Rows are points. Before rounding, the points of a table are all equally far from one centre. They may lie mostly on one side of it. Where is the centre, to within rounding?
(in the rows, 128 means zero)

Points:
[[111 162]
 [160 177]
 [110 161]
 [ 81 101]
 [157 177]
 [194  37]]
Centre: [156 102]

Points (12 x 6):
[[ 43  99 182 146  92 141]
 [106  95 107 130  39 183]
 [133 189 140  98  72 175]
 [178 153 171 199  69  78]
 [116 107  86 123  82 185]
 [ 85  96 180 114  64 108]
 [107 139 232 134 107 133]
 [ 82 103 177 110 120 158]
 [158  82 208 195  72 137]
 [162  88  89 163 101 166]
 [142 171 187 186 162 144]
 [144  90 160 192  19 104]]
Centre: [117 142 148 175  83 144]

Points:
[[ 70 140 159  97 119 126  82 164 155  54 112  97]
 [105 129 102 135  70 118 118 175 155  88 110  23]
 [ 61 106 172 157 111 111 159  69 146 112  29 159]
 [ 93 152 118 187  85 231  70 186 137 143  81 132]
 [ 78  72  97 226 113  99 106 130 155 188  79 115]
 [115 137 188 173  39  78 124 141  80  90  98  96]
 [ 58 124 104 173 134 101 141 118 183  31 105 114]
 [103 128 194 146  62 143 192 180  91 159  78 171]
 [ 86 192  87 249  70 160 153 110 116  84 117 100]
 [139 181 178 214 119 155 161  81 148 175  88  75]
 [ 63  84  84 215 136 102 188 160 148 112  96 172]
 [ 87 133 175 117 124 109  93 183 195 160  67 128]
 [ 84 131 160 184 117 204 193  83  89 146 102 185]
 [ 66 134 165 156 118 134 164 143 148  95 212  94]
 [ 92  91 188 155  63 155 147 117 153  89 186 130]
 [ 62 184 120 136 127 137  94 115 139 109 174 178]
 [109 220 130 159 136 115 141 110 146  47 117 100]]
Centre: [ 94 134 133 167 109 145 140 137 129 125 101 117]

Points:
[[ 86 153 116 148 136  90  87 103 136 130 116  94 181  79 102 137  85 109
  113 222]
 [115 163 155 160  98 121 133 157 125 143 139 174 131 166 131 173  49  47
   94 122]
 [151 143 112 149 140  82 118 143  94 162 149  59 159 154  91 194  61 139
   39 143]
 [138 115 145 200 100 117 111 179  40 145 140 141 166 102 146 152 100 182
   86 128]
 [ 95 175 120 138 120  99  94  52 106 158 124  93 201 111 159 203 106 135
  155 156]
 [ 61 139 141 151 104 124  68 113 113 167 112 164 104 164 115 162 143 115
   59 106]
 [ 74 180  93 109  62 118  63 126 138 132 115  62 144 162 125 164 122  81
   71 118]
 [116 145 169  74  94  87 134 137  57 180 109 109 157 140 131 154  43 104
   81  83]
 [104 164 130 126 151  38  70 145 118 160 142 139 168 115  80 150 132 128
   53 146]
 [175 140 116 155 122  84 101 162  94 171 146 133 140 155 141 190  13  73
  121 151]
 [201  83 158 124  33 116 141 128  83 189 114 132 168 134  96 179  88  71
   82 132]
 [108 174 195 135 104 116  61 124 107 122 107  91 163 116 121 215 149 136
  105 112]
 [133 109 140 126 115 144  89 119  52 188 151  87 169 138 122 126 183  82
  100 144]
 [ 77 136 142 144  89  56  86  83  64 144  82 143 152 134 172 146 102 147
  151 161]
 [ 60 167 177 124 104 116  80  75 108 159 147  97 174 162 115 151  98  84
  142 117]
 [107 125 104 171  89 143  21 117 122 158 146 153 182 117 121 201  89 101
   37 109]
 [157  74 176 102  53  85  96  91 138 173  75 134 160 135 163 192  71 132
  113 169]
 [192 179 155 157  72 116 152  98 126 121 136 105 172 125  99 181  89 102
   45 165]
 [131 114 155 132  49 136  85  53 127 155  88  94 184 103 135 185 132 155
  104  75]
 [122 160 119 125  96 118 107  45  99 148  60 108 158 144 114 213  81  90
   57 148]
 [145 119 111 112  75 114 196  83 125 187  82 105 155 122 122 201 130  98
   98 175]
 [158 168 136 128  97 127  83 179 108 212 104 136 160 121  95 137 143  46
  130 124]
 [110 141 154 119 142 134  72  96  83 175 125  87 131 114  74 156  85  92
  157 175]
 [119 124 126 134   7 128  59 141 157 187 109  78 138 132 148 157 101 148
   97  84]
 [157 125 133 151  95  79 100 149 110 213  97 123 180 101 184 164  94  31
  134 135]
 [100 138 141 170  36  94 167 141 172 163 131 144 146 120 145 140  77 175
  119 145]]
Centre: [131 127 118 136  89 109 104 127 112 152 122 123 163 125 126 158 100 117
 104 134]

Points (30 x 24):
[[161  51 152 138 168 133 179 202  53 152 118 134 132  88 126 154 158  29
  172 145 216  76 130  91]
 [101  96 150  91 187  48 127 167  87 185 145 136 152  64 132 102 197  48
  152 106 201  84 140 123]
 [142 160 210 111 154 178 100 171 112 186 137 121 186  95 114 149 184 142
  106 144 120 102 140 121]
 [170  87 201 144 235 184 159 161 129 166 140 113 153 108  89  87 149  87
  171 117 129 144 159 115]
 [ 97  99 195 179 157 140 144 142  80 160 164 154 130  26 160 108 165  84
  131 139 136  62 127  97]
 [ 87 125 168  77 152 124 139 212  96 201 118 166 143 135 121 133 169  81
  115 135 110 119 176 156]
 [162  86 138 126 189 138 181 143 117 104 167 136 147 127 157 107 197 116
  155  91 200  75 183  91]
 [ 94 106 207 134 174 142 143 208  80 177 152 167 119  86  90 136 133 105
  182 157 210 102 175 162]
 [175  62 114 120 170 143 144 143  97 176 202 111 144 151 110 110 146  88
   89  98 227  57 175 118]
 [102  44 121 136 185 119 143 107 108 160 126 161 151  84  63 113 148 135
  111  94 167  86 101 177]
 [128 105 138 119 187 111 130 172  65 211 181 206 157  98 136 133 131  57
  121 128 199 117  88 157]
 [134  98 142 154 187 129 152 174  61 210 158 171 110 131 127  86 136 101
  102  87 154 137  98 156]
 [176 149 137 100 136 146  91 130  65 210 180  97 118  92 112 188 154  68
  118 103 141 103 139 101]
 [194  88 128  49 173 165 139 184  62 224 143 142 116  89 104 102 188 105
   72 152 111  92 150 114]
 [127 118 106 128 185 146 156 153  95 154 184 145 121  49  74 124  99 102
  165  95 162  67 201 149]
 [120 107 120 124 151 170 114 236 103 127 130 178 153  74 113 101 170  45
  160 173 204 112 178 107]
 [118  91 137  89 148 101 147 149  94 101 143 142 118  96  62 146 172  55
  148 100 210  71 181 171]
 [166  59 144 129 196 139  83 167 111 168 120 127 101  57 127  99 217 138
  169  95 197 144 175 124]
 [159  90 147 137 188 104 171 193 176 175 140 161  98  68 142 149 116 143
   94 139 137  49 134 141]
 [141  37 180 166 186 155 175 181  84 144 152  95 101  50 145  77 123  96
   89 145 172  99 132 182]
 [145  67 144 175 155 100 157 233  34 197 150 104 138  78 118 128 142  92
  146 135 138  89 111  95]
 [184  92 134 176 154 108  95 163 137 158 152 170 205 117 109 109 155 123
   94 109 139 124 161 117]
 [112  93 162 138 178 155 123 146  58 208 116 127 142 102 146  96 104 152
  142 155 154 163 120  92]
 [139 103 130 150 131 138  98 141  99 156 148 179  60  72 154 133 165 136
  173 132 198  80 129  82]
 [117  43 142 154 177 157 142 226  51 142 165 152 135 118 103 148 112 127
  141 102 157  69 154 124]
 [128  90 149  99 123 129 132 225  32 112 142 136 166  74 113 116 159  99
   90 155 177  66 186 144]
 [109 112 218 125 153 113 103 143  79 167 127 171 142 109 116 173 137 118
  107 112 190 108 168 160]
 [104  74 141 112 218 121 182 189 111 162 183  97 196  95 161 130 119 127
   90 102 161  92 156 120]
 [103   7 212  96 174 126 123 154 132 172 132 143 142  61 117 141 171  34
  105  97 155 120 134 141]
 [143  44 171 103 200 155 124 123  61 162 158 153 140 160 128  70 166 132
   84 134 178 138 135 131]]
Centre: [147  83 142 107 157 140 136 163 114 161 154 123 133  87 118 125 156  96
 133 146 162 108 134 130]

Points, 30 rows:
[[114 115 109 145 125 139 181  48 207 159  46  92 117  86 160 117 112 213
  123  49 167 156 153 106]
 [156  91 179 147  57 164 212  76 172 112  65 132  99 173 139 154 170 188
   58  84 114 113 136  48]
 [130 183 128 114  82 163 143 151 183 165 111 191  52 156 131 154 142 228
  143 134 116 115 144  80]
 [ 79  95 182 120  56 185 156 116 180 108  87 194 114 173 125 111 138 147
  153 104 149 124 133  59]
 [142 126 168 179  86 139 124 103 148 157 121 174  39 131 141 100 164 130
  167  63 116 122 177  70]
 [147 100 177 111  99  84 132 102 182 130 123 194 126 175  94 117 128 185
  108 132 146 155 166  74]
 [171 160 208 130  82 158 135  99 127  84  77 195  75 147 149 134 137 172
   86  73 142 111 194  71]
 [123 125 142 128 116 141  57 149 151 139  99 129  91 101 139 164 136 199
  115  62 160 145  85  96]
 [141 133 126 109 107 156 149 115 174 133 105 237 113 149 122 159 112 192
   87 123 173 149 190  69]
 [122 131  82 158  82 167 148  92 182  96 139 113 100 127 178 110 157 181
  169  88  98  85 185  44]
 [191 122  93 140 135 152 136 153 176 172 173 145  99 159 109 122 138 176
  134  76  89  59 148 108]
 [140 103 130  90  94 174 151 118 127 103 144  99 113 152 158 126 130 156
   86 126 118 154 202  36]
 [163 162 147 167 123 154 141  94 169 123  70 147 143 133 184 126 169 207
   93 110 162 149 180   7]
 [105 167 164 132 131 191 164  60 177 125  69  96  44 116 131 142  97 134
  145  65 119  84 103  89]
 [172 123 126 170  61 181 162 142 197 103  58 151  93  91 106 126 108 176
  107 156 128  74 196  78]
 [168  81 181 143  55 159 149 107 216  94  92 178 115 159 185 117  96 195
  126 157 101  86 145  78]
 [152  96 137 208 105 111 178 100 142 113  56 193  81 163 137 129 124 194
  164  77 161  95 151 114]
 [ 72 104 181  94 154 174 141 105 148 133  44 133 142 117 184  91 114 202
  131 128 128  72 134  94]
 [121 112 167 122  96 165 136 133 124 171  79 150  57 100 120  24 127 164
  173 112 102 112 134 100]
 [148 109 177 160 117 204 149 166 118 135 112 146  65 138 139 152 148 140
   64 133 143  91  76  71]
 [168 113 206 151 148 183 141  84 119 136  86 132  70 143 199 129 118 142
  131 124 147 114 191  74]
 [192 135 149 115  91 119 163 119 197 148 158 132 125 146  66 112 108 124
  111  98  85 172 130  95]
 [160  91 197 117 132 131 174 155 167 195 117 119 109 132 158 172 146 193
  133  68 154  67 118 109]
 [ 99 159 122 128  73 159 139  71 174  57 112 147 116 127 144  77 121 131
  102 113  92  50 134  54]
 [146 197 111 123  34 174 174 122 126 187 126 141  88 181 163  83 110 139
  115  76 155 115 127  78]
 [188  99 178 122 115 165 167  96 141 134 128 211 119 130 151 123 129 156
  192 122 166 118 129  71]
 [140 159 155 228 123 132 153 124 142 115  92 208  66 164 127 122 160 168
  100  91 188 119 109 115]
 [140 141 228 121  82 167 174 118 149 132 171 134 142 143 175 175 109 182
   90 119 148 154 144  79]
 [ 96 101 168  87  84 171 140 174 214 116  79 164  82 123 145 143 131 154
  137 104 189 143 140  76]
 [ 99  67 157 164  86  92 165 117 207 131  88 190  87 182 119 135 116 184
   95  81  94 126 132 144]]
Centre: [142 134 142 142 109 158 163 112 171 131 105 140 107 126 149 103 126 176
 100  95 130 120 131 107]

Points (30 x 24):
[[110 148 123 183 162 126 160  57 143 170 122 116 193 189 180 142  85 185
  115 120 128 149 212 123]
 [114 172 140 114 128 160 146  64 198 131 129 110 129 150 214 181  89 150
  108 136 173 145 146 155]
 [118 165 116 125 159 138 110  45 198 169 116  92 208 161 205 112 134 151
  158 128 137 128 178 111]
 [120 184 161 122 131 117 126  91 156 168 124 149 187 158 186 182 124 119
  106 150 194 189 154 145]
 [147 124  99 155 144 166 111  38 168 167  75 149 165 143 199 168  61 128
  136  87 129 134 150 135]
 [106 210 102 145 181 122 144  18 188 189 139 125 135 152 191 132 113 155
   83 124 156 173 182  87]
 [114 159 114 195 164 141 139  70 206 131 125 152 172 192 158 163 156 184
   72  79 150 179 143  71]
 [148 162 100 181 144  90  98  95 158 171 145 175 139 149 205 159  54 177
  112  85 147 137 171 151]
 [158 179 103 152 172 113  78  79 197 183 167 109 201 167 183 193 130 138
  140  76  96 181 164  92]
 [ 69 187 154 130 157 167 123  74 179 190  98 146 127 167 189 185  94 161
  144 123 114 137 181  84]
 [168 170 100 143 202 137 140  78 166 242  86 109  88 174 179 188 118 128
  115  88  92 128 156 120]
 [128 224 108 170 196 156  87  87 195 221 106 102 144 154 191 123 122 146
  126 105 116 130 197 124]
 [139 167 115 143 154 171  85  85 173 174 138 123 125 118 212 167 104 201
  158 101 174 183 203 119]
 [107 206 101 174 160 153 123 101 167 179 136 152 142 209 175 145 131 125
   94 130 187 174 131 116]
 [157 140 155 126 175 176 141 121 201 184 122 105 143 164 162 132  62 133
  129 108 133 143 139 165]
 [174 159 128 142 128  93 137  73 174 164 137 142 196 156 198 179  55 183
  142 112 111 104 158 126]
 [117 192 113 181 167 160 108 119 163 235 123 192 179 168 178 150 123 185
  115 126 162 111 166 121]
 [125 187 109 110 135 117 131 100 201 176 104 184 159 167 213 134 117 144
   98 121 110  88 160  84]
 [132 169  73 137 146 179 110 101 179 179 131  95 182 190 123 171 149 184
   59  83 162 118 163 105]
 [138 136 151 147 165 126 133  91 166 199 103 165 143 160 199 131  91 187
  100 103 159 127 186 179]
 [151 130 133 131 169  89 132 131 147 192  89  74 173 193 196 147 140 155
   73 102 137 129 162 131]
 [107 105 127 216 157 174 111  78 163 174 116 108 183 158 191 137 159 175
  153 136 160 150 163  79]
 [110 194 140 166 212 177 130  93 178 202 109  95 147 174 206 134 165 169
  105 142 130 143 185  92]
 [157 156  69 143 148 158 144  75 202 174  98 102 204 147 160 134  79 176
   81  77 103  86 157 111]
 [118 211  93 153 164 146 116 111 249 223 164 138 126 129 150 147  91 167
  148 131 107 125 130 136]
 [178 144 137 168 129 137 138  57 227 194 103 154 199 120 180 176  69 139
  135 121 136 139 129 136]
 [125 117 167 171 129 182 128 118 198 156  96 117 173 186 190 154 137 140
  129 117 129 124 131 157]
 [177 135 122 179 168 186 117  58 218 178 146 156 158 140 183 186 115 150
  126  73 135 179 187 140]
 [182 172 163 186 159 124 110 100 216 186 101 141 129 150 187 179  92 140
  151 140 116 128 196 113]
 [150 164 169 191 171  94 147  68 215 169  91 140 210 172 166 165 121 166
  106 134 120 104 155 135]]
Centre: [132 165 110 157 160 128 144  99 153 164 125 125 147 104 149 163 144 153
 122 106 124 138 141 116]

Points, 29 rows:
[[171 113 156 125 153 126 111 110  86 102 146  89 130 191 151  90 178 118
  110 147  63 159 134  82]
 [192 122 169 120 161 149 154 136  89 171 165 118 142 172 157  99 142 117
  147  80 115 103 171  77]
 [184  87 189 150 127 130 127 151  80 113 164  77 120 185 122 109 181  92
  107 118 102 170 104 112]
 [202 110 135 178 129  89 154 159 129 117 107 128 160 169 126  91 148 133
  129 109  69 103 171  92]
 [211  96 139 197 172 128 134 147 145 121 148 116 114 195 125  96 161 116
  135 140  66 151 178  93]
 [184 106 153 178 168  82 124 112  88 170 159 116 142 185 196 113 124 104
  182 110  72 125 182 105]
 [185  75 144 118 181 139 129 136  85 163 121  73 109 185 129 106 168 118
  175 180  76 132 188  98]
 [183  68 155 121 125 129 116 136 127 125 168  94 169 199 192 139 195 111
  108 165  94 115 181 108]
 [170 122 209  96 178  71  88 134 122 150 137  95 103 131 131  99 182  89
  172 132 134 114 136 112]
 [194 108 171 151 154 118 139 160 110 133 132 100  99 178 166 125 150 106
  159 149  28 192 128  89]
 [249  84 184 161 132  89  86 138  94 138 170  89 105 140 159 126 160  97
  189 102 117 123 104 121]
 [194  73 122 135 144  75 122  99  77 130  95 104 154 112 157  89 221  91
  157 190 133 123 155 133]
 [181 120 101 147 154 187  83 147 109 125 168  82 108 168 145 105 141 142
  145 153  88 127 141  82]
 [173  83 144 111 141 105 119 136 127 105 188  93 140 114 177 142 189 138
   99 145  74 129 179  97]
 [157  90 131 129  93  95 198 148 129 168 146  76 109 196 172 120 174  54
  130 176  76 156 152 104]
 [227 134 165 142 159  96 141 104 136 135 119 160 140 173 155 135 166 122
   98 155  99  62 187 103]
 [221 112 127  74 127 127 153 147 128 154 112  62 131 132 126 109 179 133
  106 145  89 151 159 117]
 [206 138 153  97 177 143 106 149 108 117 126  84  97 163 144  94 168 126
  128 119  89 151 126  95]
 [183 106 197 147 197 136 129 126 116  96 127 109 117 163 168 133 160 108
  147 134  36 139 137 113]
 [189  81 172 159 127  97 131  84  78 133 121 103 119 162 100 121 106 122
  126 138  49  91 164 136]
 [185 128 150 115 189 104 149 173  97 143 176  78 148 153 128 123 171  89
  160 175  55 102 148 112]
 [188 131 141 115 124  66  87 131  91 175 151 109 116 173 147  99 136 136
  130 143  52 152 150 119]
 [195 100 154 145 186 103 149 165 102 152 143  78  92 180 180  93 121 100
  150 127  89 103 187  69]
 [218  76 138 182 172  95 101 154 100 134 114  88 104 146 126 108 176  97
  159 122  32 143 157 121]
 [193  87 179 131 136 114  89 144 147 127 127 164 122 186 128  97 137 147
  133 153 105 131 165 132]
 [167  91 174  97 157  98 146 136 121 111 120 140  99 118 165 122 175 110
  125 155  40 110 117  74]
 [203 104 171 114 145  88  88 113  90 173 153  91 123 171 156 109 167 140
  141 114 103 185 156 119]
 [182 133 154 136 123  74 143 157 133 158 106 130 108 129 158 135 191 117
  202 100  60 158 139 125]
 [165  98 149 124 149 127 103 131  64 135 133 139 143 148 126 103 187 138
  101 120  59 130 164 126]]
Centre: [182 114 148 159 121 124 123 125 115 152 127 107 120 128 151 139 152  75
 138 155 114 124 150 105]

Points:
[[104  88 184 139  91  89 158 229 138  95  32 158 164 207 146 155 141 112
  123  91 193 131 118 200]
 [103  88 135 160  43 147 181 212  80  62  62 182 187 162 142 124 117 195
   95 115 138 132 185 179]
 [ 33  63 155 178 128 108 141 151  99  90 109 193 173 208 109 142 168 201
  112 134 133 118 136 203]
 [107  28 150 153  68 132 158 225  89 127  64 134 137 158 161 154 181 160
  103 152 129 125 158 211]
 [ 95  77 120 150 109 136 157 193 109 111  86 205 167 196 157 149 158 199
  136  96 145 166 120 223]
 [ 73 120  99 143 110  76 156 217 149 103  70 180 173 174 132 118 112 146
   92 117 205 165 152 201]
 [ 40  60 146 141  52  91 138 226 147  78  94 178 139 183  97 128 139 173
   88 117 186 136 181 189]
 [ 54  62 149 161  89 189 194 206  66 126  71 142 140 157 158 120 134 165
  102 150 160 110 150 204]
 [ 64  36 170 137  96 115 163 180 108 100  57 171  90 149 121 160 113 185
  111 158 166 169 144 204]
 [ 82  85 121 174  78 119 172 181  81  98  70 186 162 167 176 171 149 185
   57 145 157 184 182 196]
 [ 85  59 203 182 116 123 140 232 101 108 102 172 142 198 128 212  94 186
   83 149 162 158 166 182]
 [ 37  51 151 144 117 115 152 199 100 116 128 175 173 203 124 195 113 125
  134 183 184 124 159 210]
 [ 79  56 148 161 128 116 173 220 105  89  57 138 185 157 111 186 151 179
  112 132 172 157 175 210]
 [ 84 102 188 201 119 128 174 211 133 108  41 142 170 171 130 156  65 197
  100 145 138 152 136 183]
 [ 80  58 154 181  89 132 147 245  79  77  71 147 136 188 143 221 191 167
  132 125 135 114 119 151]
 [ 48  75 163 188 103 108 199 197 129  69  62 167 130 158 147 148 150 193
  161 118 127 138 124 189]
 [ 72  42 169 205  84 111 192 245 140 108 101 169 145 157 145 149  83 145
  131 174 123 147 159 150]
 [ 73  43 170 119  82 118 165 191  83 146  63 173 139 164  96 145 155 167
  111 145 153 179 153 194]
 [ 82 130 178 157  89  91 132 180 119  99  77 173 132 210 101 162 135 191
  120 138 203 130 102 189]
 [ 61  94 185 147 129 127 141 230 154 117  91 191 152 149 138 217 156 166
   91 150 172 131 142 208]
 [ 64  54 166 126 124  93 131 218 163  81 110 207 173 172 121 109 160 104
  130 182 180 157 166 203]
 [139  74 156 191 156 122 168 191 158 157  71 155 116 185 187 164 154 117
  106 167 159 157 154 192]
 [ 38  94 161 169 122 114 196 159 113  96  64 186 137 134 124 132 146 199
  159 127 128 119 158 199]
 [ 85  75 126 125 138 128 191 198 101 114 120 179 156 189 121 136 148 172
  122 131 134 112 144 224]
 [ 55  70 179 152  94 128 125 246 107  86  91 172 110 150 107 153 136 219
   75 105 132 162 186 192]
 [ 76  67 137 153 142  69 183 177 116  83  69 168 190 202 142 161 151 147
  115  94 164 137 198 215]
 [ 91  93 173 164  84 108 212 204  89 112  82 130 119 201 153 156 143 179
   88 123 127 160 127 182]
 [ 69  39 154 140 113 125 223 206 131 133  63 137 176 165 168 133 139 161
  107 109 117 132 162 188]
 [ 61  82 163 198  76  93 169 157  95 106  92 178 175 165 102 133 129 194
  119  87 121 129 142 208]
 [ 95  34 101 161  79 131 163 231 115 113  55 201 162 176 144 146 181 156
  109 142 141 137 141 170]
 [122  65 163 125 102 109 171 193 121 104  80 174 189 168 161 182 130 162
  141 188 187 127 151 204]]
Centre: [ 77  99 156 148 113 145  89 164 118  89 100 137 149 160 164 140 123 117
 125 115 136 144 168 128]

Points (31 x 24):
[[127 108  75 159  88 136 146 101 113 121  46 182  91 152 107  88 150 182
   77 118 169 192  70  37]
 [159  95  71 123 135  97 149  63 167 180  61 153 141  86 105 125 105 214
  101 144 166 133  64  54]
 [169  89  29 113 145 136 130 116 147 116  77 140 170 110 120  80 164 171
  113 166 181 176  82  84]
 [171  96  44 110 149 136 126 133 124 177 149 112 159 152 179  76 140 200
   88 105 159 164  97  31]
 [192 100  41 152 143 138 144 117 129 134  66 130 170 128 132 141 199 205
  100  79 145 183  94  91]
 [120  71  21 166 133 102  96 112 119 164  69 125 155 131 129  86 130 201
  143 145 164 152 123  48]
 [172  65  51 152 124 145 149 110 107 160  63  93 152 218 114 120 114 216
   81 122 145 162 114  38]
 [140  58  26 138 118 143 145 108 109 160 112 140 155 146 102  98 123 228
  137 130 151 161  84  41]
 [156  74  67 161 135 119 129 119 165 121 104 145 178 171  79  75 165 168
   73 177 136 146 107  82]
 [183  94  69 133  90 199 176  45 137 144 141 136 125 147 133 128 125 191
   71  71 110 150 157  59]
 [158 102   8 126  92 127 102  70 127 168  99 137 154 116 105 129 108 177
  110 148 170 138  74  28]
 [140  69  76 151  54  74 139 111  88 124  99 139 125 145 142 134 186 166
  106 123 127 129  90  53]
 [139  77  37 109 134 186 115  98 104 158 102 128 143  94  97 128 139 199
   49 144 163 171 121  74]
 [162  88  46 148 123 152 129 110 115 158  80 135 220  93 152  95 178 199
  101 125 179 149 110  65]
 [145 156  90 158 105 161 124  92 170 137  91 177 162  89 163  86 166 221
  100 167 102 193  79  52]
 [114  65  40 123 128 121 180  71 125 129 116 146 118 122  98  95 139 199
  121 161 138 155 102  82]
 [150 122  51 132  82 131 140  95 136 145  77 144 179 126  90 147 116 192
   60 134 120 143  61   7]
 [157  85  34 106  97 139 125  90 175 141  57 122 155 150 111 106 199 186
  154 157 121 181 113  46]
 [176  74  65 108 149  96 131 107 184 111  82 119 161 138 117 115 130 202
   66 173 175 131  82  74]
 [158  43  30  75 114 113 125  93 102 158  83 154 122 146 120  96 154 201
  134 141 136 181 110  80]
 [203  62  50  96  99  97 102 106 137 126 105 148 192 160 148  86 147 194
  136 153 133 187  94  69]
 [114  56  82  96 147 105  57 117 110 161 103 127 179 145 104 115  94 176
  129 157 170 145  86  81]
 [168  81  54 110 173 133  83 101 163 154 129 134 188 129 128 110  93 136
  111  77 157 184  94  67]
 [162  69  28 161 118 156 107 104 194 145  63 106 176 148 160 109 118 199
  101 144 130 194 100  77]
 [183 109  42 125 115 167 121 119 112 148  57 143 143 109  55  55 159 191
  111 162 153 158 117  72]
 [135 112  29 100 116 118  76  51 127 112 111 170 130 130 102 114 141 186
  153 136 179 185 132  86]
 [196  69  55 141  85 153 137 158 139 163 101 165 163 161 118  58 151 194
  106 105 129 177 138 104]
 [199 129  29 128 106  93 139 126 145 139 137 132 139 162  98  96 139 157
  162 129 162 156  96  85]
 [170 122  61 136 148 102 119 138 151 207 118  96 140 116 114  68 139 187
   78 117 190 153 122  80]
 [182  86  21 110 170 134 118 101 120 125  62 156 138 190 105 129 121 191
   69 137 130 104 103  56]
 [179  78  45 128 133 107  75  74 153 156  96 134 209 109 111  93 162 213
  111  99 151 140 121  49]]
Centre: [158 122 116 126 117 147 113  93 130 142  85 131 136 145 137 112 126 174
 113 120 132 143 118  75]

Points:
[[158 145  86 177 127  77 163 180  96 188 192  66 124 150 162 109 109 110
  112 114 112 118 124 188]
 [146 105  62 163 144 123 140 187 108 157 199 121 117 164 133 122 107  70
   92 125  85  98 125 203]
 [137 140  84 169 148  91 150 154  98 108 132  54 108 138 153 147 128 108
   84 143 121 100 129 201]
 [131  97  74 169 112 109 140 183  98 146 144  90 133 124 145 134 133 125
   72 153  93  96 133 218]
 [139 124 111 188 108  86 132 138  83 165 137 105  91 132 160 131 120 106
  109 170 129 113 111 222]
 [165 123 102 173 132 113 173 174 119 149 167  79 119 128 138 109 107  52
   79 142 102  96 141 217]
 [152  98  83 199 132 108 132 156 117 156 186 113 151 164 149 139 124  86
   45 146 144 126 130 213]
 [167 123  83 192 148  98 135 131 102 145 148  75 117 180 159 129  84  83
   78 133 124 125 135 223]
 [148 110  79 197 147  96 152 190 135 130 145  91 139  99 148 128 111 101
   91 130 107  96 140 212]
 [157 145 108 159 129  55 143 154  98 137 139  78 118 148 150 126 110  89
  105 129  95 113 114 226]
 [163 124  67 172 113 126 131 153 101 122 180 110 137 133 151 128  93 113
   73 137 111  94 171 230]
 [121  92 101 182 131  90 197 145 139 156 174  73 116 147 134 113 129 127
   85 126 115 128 110 197]
 [168 111  99 201 122  75 118 167 122 124 159  63 150 144 138 139 118  66
  117 169 102  97 116 190]
 [153 123  85 182 117 103 137 167 110 158 146  87 143 133 124 162 116 108
   75 159 118  93 128 211]
 [147 140  54 172 124 106 122 174 124 136 137  86 102 155  93 111  88 138
  107 153 107 117 126 201]
 [149 165 133 168 122 133 144 150 104 157 124  49 142 151 134 146 130  94
   64 128 114 155 133 184]
 [108 123  79 212 120  80 156 147 115 164 147  78 130 145 120 148 112 104
   98 113 114  98 137 213]
 [171 133  93 216 129 116 134 152 112 141 171  71 108 109 123 105 134  79
   94 159 120 121 132 224]
 [153 107  71 198 124  94 146 165 116 182 138  69 109 131 134 117 110  96
   77 120  69 108 158 152]
 [121 122  71 204 122 101 164 180 116 136 149  62 105 138 158 131 102  98
   90 152 124 101 124 208]
 [138 106 115 211 115  90 133 160  84 136 140  72 114 126 125 123 118  72
   84 117 124 147 130 227]
 [135 143  95 202 105  84 103 174 112 159 145  94 123 172 143 138 104 115
  103 128  96 109 154 226]
 [161  92  69 201 105  98 141 165  90 139 126  92 136 145 134 147 104  99
   99 147 135 102 129 210]
 [149 118 100 177 110 101 158 133 134 163 161 115  94 130 127 147 111  75
   67 153 138 103 139 213]
 [145 140 109 198 119  84 145 134 147 179 108  92 142 140 141 146 108 108
   73 110 125 120 137 206]
 [135 124  76 178  98  78 147 173 102 160 176  85 130 123 141 143 131 108
  124 137  80 137 151 219]
 [144 125  80 167 119 103 131 215 107 133 159  83 127 156 155 125 103  79
   99 132 105 134 160 232]
 [144 111  89 165 136  98 106 172 106 155 135  71 133 139 144 122 106  94
   77 138 132 103 148 249]]
Centre: [123 125  95 159 117 118 119 138 121 138 154 104 142 142 148  90 122  89
 112 127 127 129 137 158]
